Each row is a point. To make a cloud, some directions were put in groups of two or more. Within a group, all points are equally far from the middle, so they leave a hole (a ring in 2 directions, a hollow ball in 3). The other directions are filled evenly. Then the cloud was stretched, turned, moved and blurred a little. How many holes are there, and how many directions does each take, smallest first?

Cloud, 21 rows:
[[ 14  -2 -39]
 [ 47  20   4]
 [ 22  -3 -27]
 [ 38  34 -29]
 [ 10  15  11]
 [  0  27 -12]
 [ 18 -16 -31]
 [ 60  -1  23]
 [-13   7 -23]
 [-20   7 -35]
 [ -5  43   5]
 [  2  26 -10]
 [ 37 -19   0]
 [ 26   4 -11]
 [  4 -23  -9]
 [ 40  43  -4]
 [-16  15 -14]
 [ 39  21  -2]
 [  5   5   2]
 [-18  30 -19]
 [  1  17  18]]
Holes: 0

Cloud (28 x 4):
[[ 30  -4   7 -15]
 [  0   2   6  60]
 [  8  17 -35  31]
 [  4  32  37  13]
 [ 26 -21  36  28]
 [-41 -19 -29   1]
 [ 31 -19  39  -5]
 [-18  13  37  28]
 [ 35   5  20  -4]
 [-19  23  15 -25]
 [ 16  35  26  11]
 [  1   9 -33  45]
 [-39  13 -35  15]
 [-28  25 -18 -16]
 [-10 -10  24 -43]
 [-21   3  42 -10]
 [-42   6 -29  21]
 [-13 -10 -12 -43]
 [ 17 -34  41 -14]
 [  7  38  29   9]
 [ -1 -37 -31  10]
 [  3  39  24   5]
 [ -3 -35 -34   1]
 [-25 -24 -36 -19]
 [  5 -28  39 -31]
 [ 26 -13  37  32]
 [  4 -47   5  21]
 [ 22  16 -20   9]]
Holes: 2 (2, 2)
